Rows are points. A path goes straight from each point to the next, and from the last back to the first. The post is the endless flat space through its rows: a point in 2 columns, a line in 3, a plane in 4, and so on, so that a path can go around it. How many times does the path go around the post? Going back the other way cancels.
In the rows, 128 means zero.

Post:
[[106 106 100]
 [148 170 128]]
Path, 22 rows:
[[134 182  76]
 [141 206 138]
 [121 141 164]
 [116  90 103]
 [137 146 100]
 [140 179 110]
 [104 151 135]
 [116 121 150]
 [ 95  75 111]
 [158 151 121]
 [126 115  65]
 [109 177  80]
 [ 97 136 125]
 [ 91  56 138]
 [156 121  93]
 [173 167 124]
 [148 141 147]
 [187 141 124]
 [148 127  80]
 [170 136 129]
 [142  86 115]
 [151 124  57]]
Times around: 3

Post, 5 rows:
[[103 105 153 163 122   7]
 [149 126 140 144 119 155]
 [131 128  98 143 117 164]
 [119 141 123 110 172 175]
 [103 138 146 117 118 117]]
Path, 29 rows:
[[ 72 108 161 162 147  92]
 [ 87 158 135 178 108 115]
 [136 148 124 162  90 117]
 [113 142 159 141 119 106]
 [173 162 170 157 113 130]
 [157 137 100 122 137 139]
 [104 110  87 124 165 116]
 [ 90 114 143 115 213 206]
 [ 89 134 176 136 158 114]
 [ 96 192 121  93 168 122]
 [104 153  74  96 116 115]
 [187 142 149 113  74 147]
 [130 147 149 113 154 129]
 [132 105 126  99 152  96]
 [112 117 104 120 132 166]
 [113 114 168 143 186 117]
 [101 121 142 173 109 109]
 [ 96 151 129 138  92 127]
 [148 155 126 125 161  46]
 [143 120 153 107 173  84]
 [ 99 104 156  95 143 130]
 [116 108 100 161 186 134]
 [126 119 183 154 183 120]
 [ 62 121  83 130 112 110]
 [135 116 149 181 106  73]
 [160 164 123 140 113 181]
 [155 140 136 132  74 153]
 [137 101 129 157 113  70]
 [ 93  88 114 127 129 127]]
Times around: 4

Post, 8 rows:
[[130 124 119 109 113 143  71 138 146]
 [146 114 142 103 169 126 187 108 163]
 [178 162 119 122 143 142 106 126 177]
 [134  80 125 170 147 146 154  97  76]
 [162 121 199 105 164 138 163 143 126]
 [138 145 148 129 129 119 106 182 107]
 [181 153 146 137  98 108 106 122 161]
 [164 159 126  83 104 129 112 128 136]]
Path, 12 rows:
[[138  82 121  97  79 153 119 120 138]
 [192 132  91 164 150 109 138 118 154]
 [115 127 164 115 163 126  96 179  41]
 [173 190 167 140 116 125  90 113 152]
 [145 176  88 142  92 114 141  99 163]
 [205 196 113 152 156 130 159 162 132]
 [187 116 181  87 112 119 158 108 130]
 [146 117 143  83 156 122 160  84 148]
 [134 152 164 178 171 160  56 163 150]
 [158 157 122 168  91 138  58 153 144]
 [149 125 193 157 181 145 174 167 120]
 [143 152 144  98  70 121 136 104 108]]
Times around: 2

Post (11 x 12):
[[143 136 155 124 185 127 148 165 175 130 110 158]
 [172 138 163 107 110 110 133 176  84 168 176 127]
 [105 112 158 107  87 149 133 122 123 204 136 152]
 [ 86  82 133 165 143 119 142 110 135 139 129 162]
 [146 169 125 178 181 197 131 131  93 117 162 199]
 [137 104 128 109 167 112 123  97  85 111 127 121]
 [150 138 116 124 155 138 107 181 161 133 186 134]
 [189 158 163 139 132 130 131 139 141 117 153 153]
 [128  98 139 105  63 133  61 180  90 120  98 101]
 [127 148  93 160 110 126 125 116 171 114  58 194]
 [ 86 130 130 157  96 157 154 119 139 161  91 139]]
Path, 31 rows:
[[132 149 142 113 158 112 117 175 170 177 179 171]
 [102  93 155 138 179  99 107 154 144 114 139 137]
 [ 95 152 140 107 101  95 192 100  83 193 185 114]
 [151 137 125 135 129 124 166 149 148 151 188 203]
 [148 118 105 120  88 146 141 123 130 137 120 139]
 [154  95 122 146 160 124 112 136 111 168 153 187]
 [109 109 129 160 142 128  98 117 115 112  94 106]
 [107 106 191 126 104  66 122 109 171 162  89 166]
 [ 93 139  66 125 153 118 143 117 110 103 152 136]
 [178 123 130  83 102 129 101 185 176 129 173 197]
 [177 122 138 141 138 169 140 215 125 158 209 120]
 [167 154 114 158 122 188  83 154 156 123 115 186]
 [149 120 168 186 188 145 144 100  94 126  99 171]
 [134 104 144 141 124 157 172 135  89 181  89 122]
 [169 143 103 137 119 134 139 164 147 149 173 199]
 [113 146 142  89  85 132 140 180 160 173 133 127]
 [115 137 125 121 149 119 123 113 122 114  51 161]
 [163 179 151 122 169  94 142 104  71 133  77 195]
 [108 149 155 145  89 108 140  78  94 105 127 132]
 [147 100 124 137 123 116  93 172 146 112 180 167]
 [156 184 142 115 103 133 170 124 126 114  94 192]
 [125 139  78 114  53 131 176 152  92 177 121  78]
 [144 140 104 167  96 198 127 144 105 161 158 132]
 [131 111 138 131 191 112 133 176 150 165  83 155]
 [107 134 164 150  66 134 113  65  66 142  84 140]
 [123 132  95 142 124 154  64 181  94 142  91 146]
 [152  87 165 158 199 154 118 162 178 111 123 157]
 [161 108 178 118  81 116 145 142 138 170  55 135]
 [103  87 167 167 104 160  94 128 105 159 130 146]
 [141 161  89 139 181 131  80 118 140 109 162 146]
 [ 64 116 138 150 117 140 128 134  86 137 130 137]]
Times around: 2

Post, 17 rows:
[[146 140 127 128 138  68 165 113 200 122  89  96 167  79 167  88 163 128]
 [149  83 124 131 125 124 128 124 193 125 102 131 108 118 100 137 154 160]
 [157 199 137 146  97 162 146 178 124 102 163 131 157 177 120 170 138 147]
 [ 99 140 119 130 148 168  67 117 109 128  98 124 149 169 153 146 152 115]
 [185 148 131 114 173 106  92 138 128  99 141 133 150 169 146 163 154 124]
 [ 80 141 106  67 107 156 108  76  95  81 179  89 111 169 109 127 110 162]
 [163 117  97 139 153 151 106 162 128 102 150 154 149 140 153 122 131 115]
 [106 103 162 122 157 102 161 130 178 130 123 124 154 172 151 129  95  85]
 [142  92 149 112 214 139  99 126 111 117  54  70 114 160 137  84 150 172]
 [ 74 122 111 123 140 149 134 124 137 187 154 111 133 145 127 144  89  77]
 [108 134 152 170 160  60 138 176 173 118 162 144 180 128 170 124 129 101]
 [104 125 128 139 108 127 146 161 108 128 119 137 121 129 149 145 124  92]
 [ 82 104 137  46 123 109 171 133 147 120 141 100 173 137 124 133 135 108]
 [171 170 100 106 110 161 113 153 143 102 111 143  99 148 132 122 169 172]
 [ 85 150 105  96 118 158 119 154 144  61 189 126 136 152 124 196  91 181]
 [147 130 150  98 166 140  80 130 135 110  72 114 143 126  94 142 127 182]
 [122 106 159 135 104 124 116 214 133  80 130  85  98 151 151 109 101 136]]
Path, 30 rows:
[[142 106 128 167 112  96 119  99 112 123 151 119 102 155 138 168 157 136]
 [112 137 111 118 101 183 133 204 122 150 104  95 161 157 140 158 146 117]
 [ 89  90 111  52  99 114 133  84 177 102 159  92 159 141 107 147 118 150]
 [128  96 124  49 140 132 104 116 152 132 110 144 146 129 141 142 124 144]
 [125 104 122  90 133 102 141 158  87  94 186 123 152 109 165 127 157  95]
 [123 189 149 140  78 155 108 164 102  93 162  94  93 211 139 122 128 192]
 [110 151 158 101 159 154 142 155 190 134  64 142 198 163 110 173 110 157]
 [158 118  52 129  89  78 165 148 164 121 127 195  92 119 140 151 215  83]
 [132 156 124 126 189 152  87 205 108 119 154 160 146 175 143 169 143  91]
 [128 160 155 108 155 169 112 172 140  72  92 141 154 130 169  73 139 164]
 [185 150 181 139 160 139 140 118 140  88 107 114 157 186 117 130 160 136]
 [109 139 152 149 153 120 115 153 161  90  81  85 161 112 120  81 161 151]
 [135  93 153 136 184 179 114 177 132 133  58  88 153 167 151 132 186 123]
 [ 89 157 159 107  89 139 137 147  74 133 150 152 181 140 142 163 130  77]
 [108 174 151  95 111  73 101 133 103  86 126 129 122 167 159 162 155 139]
 [101 171  83 162 128 151 112 120  82 106 170 121 115 165 156 180  98 132]
 [ 94 131  94  72 121 112 143 116 184 128 178 138 154 184 141 124 104 119]
 [153 147 179 129  69  63 129 164 213 106 117  58 106 126 149 107 146 171]
 [122  69 152 114 189  87 140 149 131 144 106 104 147 107 150 107 150  99]
 [ 63 151 144  89 106 128 116 102 157  92 124 136 105 127 114 151 114 136]
 [166 147 146 133 102 140 118  51 193  65 115 109 107 149  83 117 114 161]
 [146  76 100 119 187 106 101  98 193 172 105 138 159 121 115 113 160 103]
 [133 129 145  37  61 124 118 158 122  79  96  85 106 212 179  87 175  86]
 [129 129 163 153 141 119 120 184 221  40  75 123 165 163 164 128 155 126]
 [140 118 145 138 174 124 121  66 168 131 106 118 131 166 130 175 117 105]
 [124 149 122  66  91 162 130 126 165 112 160 157 147 171 125 147 151 131]
 [195 170 144 125  67  82 163 130 141  72 116 131 143 140 171 165 158 150]
 [123 129  89 121 150 189  92 176 138 132 139 106 127 161  95 126  86 191]
 [140 130 110 152 139 129 133 136 157 129  79 117 106 173 189 129 156 172]
 [130 121 153  72 152 152  79 128 126 154 125  70 133 180 104 156 139 138]]
Times around: 1

Post:
[[ 97 131 147 149 134 127 150 163 117 135 141 137 113  85 108 110  91  94]
 [152 130 118  45  80 120 123 164 119 144 141 124 106 159 168 110 173 107]
 [ 84 130 127 152  97 145 203 141 178  90 155 106 113 137 122  94  72 109]
 [129 109 141 105 142 169 112 156 147  74 119 148 174 140 138 185 150 147]
 [118 110 115 128  38 137 164 152  95 128 131 183 134 113 129 116 115 132]
 [181 100 183 132 136 142 107 118 130 112 124 134 110 103 112 111 138 124]
 [176  98 135 141 100 132 136 133 106  94 104 133 165 133 143 146 164 114]
 [137 140 123 131 136  97 135 144 132  80  94 155 137 125 108  97 107 144]
 [ 87 150 176 111 119 136  93 124 130 174  94  72  77 141 158 104 172 124]
 [ 83 187 124  98 136 122 117 111 138 165 131 148 152 114 140 106 157 141]
 [136 129 106 177 157  77 109 116 141 102 122 156  89  51 107 147 103 124]
 [114 143 201 174 146 145 127 148 127 132 164 120  96  86 118 148 155 153]
 [ 89 139 152 129 130 155 147 135  73 130 153 105  96  75 107  91 118 147]
 [151  91 127  91 111 154 114 165 104 168 165 134 148 158 145 133 139 146]
 [111  96 119  83 123  88 173 160 175 129 137 145 165 108 119 144 105 146]
 [160 139 156 178 114 167 132 152 168 106 121  56 122  80 109  95 147 132]
 [ 79 193  90 120  98 119 163 112 140 147 118 127 129 124  74 129 133 126]]
Path (29 x 18):
[[ 64 152 160 137 138 178 101 159 106 125 166 201 106  59 170 167 184 102]
 [194  77 122  76  48 147 155 146  93 129 173  94 107 131 130  90 171 140]
 [148 126 142  64 140 116  91 149  47 107 120 136 100 115  85 130 154 163]
 [147 194 148 142 121  94 163 150 154  87 136 101  83  87  91  72  95 142]
 [116 122  94  72 126 186 164 115 121 125  98  81 145 157  66 124 112 160]
 [ 69 115 110  71 149 126 170 121 147 134 110 189 166 105  57 157 120 227]
 [ 66 136 155 125 146 133 103 147 113 121  88 154 134 123 163 185 153 149]
 [140 159 106 113 124 142 122 118 124  67 165 111 120  48 155 117 139 162]
 [111 137 114 118 114 117 142 113 191 127 181 115 134  80 154 155 103 119]
 [106 137  85  83 105 118 154 156  49 159 118 145 116  85 108 139 112 175]
 [152  82 145 116 126 150 170 164 124 100 194 156  96 136 160 139 143 117]
 [ 27 102 113 131  87 124 133 127 123 166 148 127  92  76 152 176 177 146]
 [ 84 168 157 112 140 151 146 176 126 143 165 122  76  68 101 117 138  90]
 [147 159 115 123  96 159 132 180 160 103 158 150 110 132 113 136 157 152]
 [ 95 116 150  94 115 183 154 156 175 127 200 164 182 121 163 116 159 106]
 [148 104 190 116 121  97 172 108 167  97 199 182 153  98 139 104 130 164]
 [ 89 151 183 116 167 120 138 119  93 123 116 136 128 113 110  83  86  88]
 [166 112 160 142 148  95 155 134  86  91  84 167  99 178 104 148  87 111]
 [179 165 149 134  98 163 114 183 125 118 103 100 114 140 123 107 185  72]
 [111  73 134 139 102 135 157  92 137  92  82 220 193 141 155 221 161 104]
 [ 77  98  71 158 184  44 172 133 182 118  78  77 184 150 100 114  71 122]
 [112 157 103 165 157  85  84 134  93 145 132 148  76 115  82 133  98 167]
 [123 211 136 200 118 127 135 126  96 111 135 119 123  99 143 118 161 115]
 [ 96 158 108 130 103  77 142 131 150 162 139 102 138 137 133 149 127 148]
 [142  95  68 120  82 120 113 138 170  88 143  93 139 111 143 103 104 127]
 [ 89 162 141 102  59 127 133 179 129 166 180 123  85 114 157 126 202 136]
 [125 136 105  93  35 145 134 148 146 159 156 101 141  74 134 153 183 138]
 [124 190 165 147  53 139 178 133 158 140 137 154 156 149 124 142 142  89]
 [133 134 138 137  78 190 166 156 166 142 141 119 171 107 102 133 150 161]]
Times around: 3

Post:
[[ 86 131  94  75 150 118 180  69 160 120 174 123 125  88 147 123 156  92]
 [121 149 179 138 114 131 139 130 136 145 117 127 145 148 126 142 138  87]
 [117 123  77  99 169 104 160 101 131 127 138 140 159 128 182 164 127 105]
 [101 134 119 146 124 117 120 130 159 122  92 113 128 165  99 119 104 110]
 [ 91 103 133 102 131 107 188 134 109 125 149 160 143 134 175 172 110 163]
 [143 154  93 120 136  78  47 161 158 127 151 107  90 128  73 135 160 144]
 [122 140 126 152 183 101 141  86 186  91 187  69 137 121  30 106 225 156]
 [140 111 138 170 132  87 122 154 113 141 115 116  79 109 100 142 143 137]
 [111  97  95 147  94 142 128 140 152 142 156 156 164 164 163 160 116 109]
 [118 107 137 140 155 138  98 115 158 127 149 148 134 162 152 159  98 121]
 [103 191 120 167 131 148 102 145 157  96 126 148 129 137 122 137 125 129]
 [128 105 147  95 151 153 145 165 106 119 124 121 128 117 159 145 123 148]
 [128 155 113 179 130 147 137 120 159 157 127 143 142 136 162  72 129 178]
 [141 157 160 128 163 147 150 169 133 156 132 151 100 139  70 145 112 113]
 [132 103 127 144 114 121 115  94 149  96 132 104 176 151 105 132  86 112]
 [157 140 139 134 114 158 143 113 144 161  99 137 125 160 147 169 117 131]
 [161  90 132 148 123 110 145 118 132 109 131 156 127 174 142 131 124 108]]
Path:
[[122 180 115  72 163 116 142 153 136  95 113  99 117  82  80 128 170 135]
 [111 174  93 130 150 122 205  91 151 130 110  99 132  80 142 104 177 134]
 [168 123  71  80 126 115 115 106 158 148 143 117 132 168 158 138 130 177]
 [130 146 125  85 135 172 124 164 106 157  45  73 146 144 123 167 115 126]
 [ 97  73 149 125 137 157 182 124 124  46 181 161 148 147 109 154 125 211]
 [ 66 104 154 124  49 162  52 120 150 206 143  52 142 152 150 155 111  98]
 [137 162 144 161 152 138 120 145 137 162 106 107 128 120  91 169  80 145]
 [160 180 152 133 139 160 172  63 155 156 150 112 106  38 159 190 206 118]
 [125 100  73 172 125 106  96 123 153  98 125 186 132 151 133 118 117 110]
 [ 89 121 131  91 120 129 147  99 120  39 176 124 104 133 105  99 149 166]
 [122 162 106  69 134 105 144 141 133 138 192 138 137 117 183 191 163  56]
 [ 70 134 127 145 107 163 133 150 187 170 105 115 209 159 184 149 112 151]
 [140 123 130 126 126 104  81 136 185 138 176 183 117 133 100  80 114  97]
 [ 96 161  78 115 113 130 125 228 105 172 118 136 173 160  90 174 143 125]
 [111 115  85  73 137 136  78 125 168 191 118  90 121 152 177 125 123 104]
 [ 74  94 145 150 153 120 133 135 151 117 128 108 139 151 116 191 107  62]
 [131 122 158 160 150 171  80 190 165 148 138 153 126 118 131  80  99 133]
 [121 146 128 108 193  66 215  72 116 101  73 123 109 152  59 154 181 109]
 [160  97 100 138 157 159  97 150 100  70 132 102 124 158 116  76 132 146]
 [162 134 149  55 162 151 125 115 171 149 130  97  65 129 126 108 138 116]
 [116 148 110  74 152 145 115 174 167  57 154 102 175 129  96 140 123 169]
 [108 142 201 129 160 150 127  71 144  87  43  75 125 149 112 107 125 192]
 [117 101  66 106 131  54 146  61 113 187 124 112 145 167 184 175 172  90]
 [104 142 106 119 216 151 108 116 155 177 146 160  97 147 146 133 136 114]]
Times around: 3

Post, 17 rows:
[[ 87 123 122 118 133 111 163 120 116 114 145 120 181 108 109  80 143  90]
 [134 166  79  88 136 116 104 169 149 134 151 146 139 112 100 145 126 158]
 [139 105 193 125 172 119 162 111 182 132 160 141 125 142 153 159 125 127]
 [116 135  67 157 129  95  93 142 126 141 125 133 150 113 123 102 159  94]
 [153 136 131 128  76 134 154 106 122 105 135 143 139 115 134 127 134 127]
 [182 116 124 131 149 167 132 100 127  95 134 141 148 127  99 112 109 154]
 [122 157 145 143 136 120 110  96 200 164 109 112 123 146 122 155 113 159]
 [109 192 127 124 116  95 158 129 126 155 176 114  87 131  82 179  94 160]
 [152 110 133 137 116 113 150 103 160 113 186  84 144 122 110  79  93  98]
 [161 124 147 178  58 110 123 174 134 138 146  93 121 177 149 120 115 157]
 [124 111 148 135 148 126 114 119 115 115  98 167 132 128  94 122 122 109]
 [156 113 137 161  72 131 138  87 119 172 106 121 111  98 130  98  97 137]
 [101 176 113 166 111 124  92 174 155 126 140  95  93 113 169  62 156 112]
 [186 123 132 118 112 152 149 123 135 122 102 147  93 156 202 128 112 146]
 [131 129 126  95 120 102 145 102 176 119 116  66 148  97 110 138 142 120]
 [130 128 119 115 157 162  72 130 157 129 103 110 172 105 199 100 130  90]
 [108 100 127 136 145 167 184 108 113 142 150 177 130 116 104 165  92  92]]
Path:
[[123 128 159 119 158 117 142 134 161 168 123 116  81 122 109 112 101 134]
 [150 104 134 168 169 154 125  99 191 187 130 121 105  71 142  75  88  97]
 [149  90 157 110 121 104  98 101 128  78  85  99 160 131 132  99  99  77]
 [ 89 130 138  26 127 145 105 109  97  70  61 134 168 116 104 108 126 109]
 [ 93 144 152  78  95 121 148 118 137 155 148  88 170  90  72 134 121 126]
 [187 115 152 117 111 152 123 131 132 106  80 105 148 120 144  76 134 172]
 [165  81  70 202 110 197 126 159 130 138 150  98 154  78 120 129 129 121]
 [179 111  74 125  96 154  88 106 170 132  79 136 162 137 167 129 122 153]
 [158  86 105 146 118 155  38 145  97 112  63  78 183 143 203  55 169 136]
 [133 120 183 125 120 106 174 118 153 144 143  58 114 124 157  81 142  80]
 [136 137 117 185  70 107 115 106 146 164  92 108 167 115  84 171 150 125]
 [187  91 136 171  97 108 109 112 145 169 137 180 136 111 172  74 106 158]
 [128 118 105 157  87 165  93 126 178 185 163 111 109 100 156 132  53 146]
 [102 121 126 146 158 140 151 123 167 162 157 144  44 123 109 118  79 116]
 [169 129  88 136  43 160 102 127 118  77 158 102 189 112 180 156 129 142]
 [181 119  99 169  89 166  92 173 104 124 134  80 168 101 239 143 148 115]
 [102 138  64 141  62  83 197 128 170 173 101 121 117 144 105 183 153 114]
 [138 100 147 188  98 191 179 106 141 117 138 130  63 158 108 137 103 101]
 [135  99 104 128 166 135 141 141  48  68 153 153 166 166 121 133 146 121]
 [106 131 183 201  72 149 163 133 137 154 202  80  96 121 114 166  69 126]
 [129 170  87 132 149  71 135 185 142 139 145 138 121 159 133 149 157 163]
 [132 156 112 112 119 121 120 179 127 141 184  83 157 128 119 137 102  97]
 [187  82 175  89 136 146 112 105 105  87  79 112 227 131 212 119 176 136]
 [123  98 168 126 120 185 139  83 183 119  60  81 100 126  75 121  72 169]
 [132 162  60 121 109 133 110 177 113 106 108 181 153 115 173  93 157 126]
 [161 161 151 184  94 169 126  98 157 133 113 183  87 126 115 140 112 124]]
Times around: 0

Post:
[[148 109  79 113 157 108  77 124 172 125 135 154 116  92 132  95 121 115]
 [104 138 116 129 162  97  68 118 133 122 115 129 134  94 128 128 129  82]
 [151 124 108 124 163 127 174 146 143  98 155  76 133 122 143 124 129 146]
 [143 117  90 161 132 139 151 111 205 143 161  91  87  98 166 110 114 120]
 [122  90 127 119 178 110  42  91 123 167 106 118 137 138 137 124 121  90]
 [133 143 160 138 122 113 162 144 149 160 140 119 143 137  49 128 115  99]
 [111  82 137 131 103 105 144 114 179 146 102 161 155  95 154  95 140 109]
 [152 131 144 119 127 109 164 128 115 134 146 144 155 144 117 132  97 108]
 [135 142 147 121 118 117 126 122 113 146 112 140 142 116 132  79  91 133]
 [ 94 170 103 118 138 108 102 122 142 134 126 119 129 153 117 134 125 118]
 [ 80 137 106  83 153 149  50 109 166 165  77 112  80 136 146 134 145  65]
 [156  91 171 142  99 148 131 123 151 100 138 164 180 115 165 133 120 168]
 [120 155 124 162 102 111 121 137  80 126 124 116  91 136  70 131 139 114]
 [ 91 122 158 162 153 164 150 138  81 153  89 162 158 142 102 139 116 155]
 [106 119 174 126 175  84 121 105  98 136 114 155 127 137 112 130  99 148]
 [185 128 185 125 112 118 150 125 141 156 123 141 181  94 181 158 141 195]
 [130 132 159 185 186 149 119  82  76 124 145 157  81 157 119 102 163 121]]
Path, 29 rows:
[[119 147 158 139 193  84  75 122 128 158 150 168 115 146  84 115  76 120]
 [101 128 158 158 115  73 103 133 143 194 137  95 126 108  70 178 151  87]
 [ 88 107  42 122 227 148  74 113 141 181  89 116  88  67 149 120 159 157]
 [152  84 116 125 111 112 117 114 132 125  86  91 121  88 116  91  80 148]
 [141 155 102 160 145  96 132 106 143 125 127 133  71  78 106 128 140  82]
 [148  82  87 130 188 136 117 101 198  94 129 135 140  65 133 109 211 134]
 [181  91 125 117 182 165 114 131 147 120 172 124 105  66 101 122 194 106]
 [130 124 124 129 134  58 122 118 131 181 152  84 118 134 128 142  90 102]
 [185  87  69 190 140 164  90 135  88 146 135  92  89 124 186  76 112 100]
 [162 137 139 144 129 112 200 162 157  91 112 138 186  48 153  72  80  94]
 [173 170  82  97 186 117 142 118 178 114 161 106 109 123 129 124  94 176]
 [110 100 109 102 105  99  71  92 155 140 127 127 150 107 158 111 166 146]
 [110 106 115 105 159 186 111 107 103  85 138 120 168 145 249  87 113 138]
 [136  87 124 176  95  92 109 144 120 103 138 108 132 112 166 108 106 153]
 [116 102 198 105  97 107 126 124 167 124 102 128 140 137 144 169 111 142]
 [132  91 155 115 120 190  97  86 121 208  41 127  57 142 161  66  98 120]
 [124 112 150 157 150 164 168  90 148 179 112 133 151 122  98 138  97  79]
 [106 140 104 146 178 166 137 138 108 140 109 144 189 194  94 140 120  84]
 [123 168 139 140 155 113 108 134 112 161 129 132 129 157  92 137  55 122]
 [138 127 167 154 145 114 128 155 153 126 172 159 174 126 140 156 120 144]
 [110 106 104 102 176 149  77 130 165  75 145 120 151 117 174 164 183 108]
 [ 77 147 108  55 178 174  54 172 217 170  88 176 154 149 149 118 110 121]
 [166 154 135 119 163 116 163 150 159 148 122 121 102 162  90  91  73 173]
 [157 115 119 141 144 112  97 132 148 128 145 167 122 141 147 129 119 110]
 [110 165 130 135  99  89 106 136  27 221  74 139 160 134 138 149  72 153]
 [ 76 132 123  45 176 143 113  97  77 187  80 163 132 138 155  80 138 102]
 [108 123 183 105 154  70  73  75 180 174 134 170 128 162  36 133 105 106]
 [124  90 128 107  92  77 157 145 143 159  74 129 186 111  95 124 101 103]
 [160 112 162 163  92 126 195 114 132 149 121 118  84 135 153 103 139 124]]
Times around: 0
